Each row of a before or after table is a point. One or more steps were done to the points. Then noise was added and the rows were shuffled. The steps act on columns, c1 being the first. Write out the steps. A step turns or swaps two columns, mirrors them in a line or flattens them onto one, adds a multiple of one to another, or multiplies or shifts one. Angles are multiples of 10 degrees, from the lower column toward the higher: turns from -170 to 170, lines from 10 to 170 but not 90. Use the fewest steps. Two steps may share a column if one is a turn and the other turns, adds or multiplies; they go together, in the order done. Otherwise the lowest column goes first.
In the rows, 128 means zero.

Before:
[[150 117]
 [133  82]
 [158 143]
 [175 145]
 [112 101]
 [ 39 182]
 [111 202]
 [125  84]]
After (8 x 2):
[[101 116]
 [143 176]
 [119 148]
 [181  39]
 [143 159]
 [ 83 124]
 [ 80 132]
 [204 108]]
Steps: swap c1 and c2

Before (12 x 8):
[[160 121  60 130 173  97 171 163]
 [ 92 100 226  91  80 135 175 185]
 [161 110  43 146  67 183 177 176]
 [140 126  93 126  81 247  97 150]
 [ 70 106  33 142  72 133 186 110]
 [137 167 165 164  86  98 141 121]
 [156 132 151 164 114 117  37 128]
 [133 132  76 165 214 106 188 142]
 [131 117  88 122 137 118 128 171]
 [137 213  72 149  83  96 159 129]
 [146 143 105 166  78  99 145 187]
 [ 48 182 151 164  67 111 172 149]]
After:
[[161 128  59 132 173  98 231 165]
 [134 128  75 166 215 106 249 142]
 [140 129  94 126  81 247 157 149]
 [ 48 128 150 164  69 110 230 148]
 [163 127  44 148  66 185 237 177]
 [156 127 151 164 113 116  97 127]
 [131 128  87 121 138 116 187 171]
 [ 70 128  34 141  72 134 246 109]
 [ 92 127 226  92  81 137 234 185]
 [137 128 167 164  86  98 201 121]
 [146 128 106 166  77  99 205 186]
 [138 127  71 148  83  96 218 129]]
Steps: multiply c2 by 0; shift c7 by 60

Before:
[[116 126 165  78 179 115  62 111  89  81 106 125]
 [170 139 186 198  74 153 105 182 119 112 183 225]
 [152 104  73 147 102 133  51 134  52  71 121 138]
 [162 115 152 170 152 169 151 112 148 153 170 116]
 [142  88  98 123 172 153 150 162 121 147 192 171]
 [183 130 206 149  42 153 170 145 103 110 249 189]
 [195 132 140 133 114 113 135 135 161 127 179 186]
 [220 118 161 125 116 204 193 156 136 148 163 189]
 [179  89 111 140 100  81  78 156  82  99 127 129]
 [206 156 162 158  56 163 126 127 101 186 223 225]
 [ 92 121 123 128 118  87 115 112  76  98  77 149]
 [167  89 178 145  56 131  93 174  88 159 166 174]
 [ 99 167 117  95 112 112  76 166 104  95 105  97]
 [148  73 115 109 122 188 136 109 186 134 164 163]]
After (14 x 12):
[[131 143 165 172 150 166 155 141 128  92  95 105]
 [105 106 205 194  73 152 105  83 196  91  99 196]
 [125 184 129 111 122 184 139 127 192 112  87 107]
 [115 142 108 129 119  88 112 141 113 171 175 180]
 [109 137 156  77 176 117  65 139 101 148 160 160]
 [ 98 153 104 141  99  82  80  89 100  81 121 162]
 [157  99 194 159  60 161 125 142 186  37  50 208]
 [101 120 152 132 115 110 137 122 193  66  84 141]
 [153 151 188 146  58 128  97  74 136  78 109 190]
 [ 85 148  73 149 100 131  56 113  84 118 117 193]
 [ 75 115 242 149  46 156 169 113 163  85  41 186]
 [134 154 120 119 172 151 153  80 157 115  56 162]
 [121  79 109  97 111 112  77 103  85 164 145 123]
 [ 98 130 169 124 115 203 189 100 182  45 104 163]]
Steps: add -0.3 times c7 to c10; turn c1 and c10 by -110 degrees; turn c2 and c8 by 160 degrees; mirror c3 and c11 in the line at 10 degrees; turn c9 and c12 by -50 degrees

Before:
[[168 127 123 164 136 120 125 114 163 104 160 100 104  92 100 185 127 188
  113 127]
 [127 156  61 149 101 125  98 196  95 139 151  93 108 110 112 107 111 141
  120 123]
 [154  97 152  86 109 109  85 113 122 147 145  90  89 180 155 179 136  92
  114 144]
 [161 130 141 174 131 133  97 126 157 122 164 114  91  97 100 159 128   8
  127 101]
 [141 101  94  79 174 100  88 165 113 150 158 125 114 122 134  83 124 144
  119 145]
 [130 132 134 178  83  55  90 106 145 126 134 119  91  89 139  95 124 176
  177 159]
 [148  97  70 130 138  60 249 109 100 108 138 135 193  88 116 194 142 156
  113  78]
 [208 138 132 126  85 138 118 119 140  99 131 113 177 108 156 124 125  97
  242 159]]
After (8 x 20):
[[164 132 128 166 139 117  77 115 163 101  66 102 133  93 104  63 130 187
  116 130]
 [133 131 107 167  78  53 146 106 148 125  95 118 177  96 136 142 126 177
  175 118]
 [148  90 108  88 108 112 135 109 125 142  66  82 148 185 154  72 135  94
  115 125]
 [146  99 192 129 140  61  14 113 104 109 183 135  41  88 114  84 139 153
  114 143]
 [159 127 136 167 125 128  95 131 152 133  43 116 153  99  96  87 125   7
  134 149]
 [124 158 172 146  96 132 113 202  97 134  64  94 154 112 117 146 110 136
  123 100]
 [210 141 103 125  85 142 125 120 138  96 124 113  86 108 158 150 127  96
  245 108]
 [144 107 134  71 173 105 110 162 116 150  44 121 158 124 133 169 117 147
  121 106]]
Steps: multiply c3 by 0.7; turn c3 and c20 by 140 degrees; multiply c11 by 2.5; turn c7 and c11 by 140 degrees; turn c13 and c16 by 160 degrees
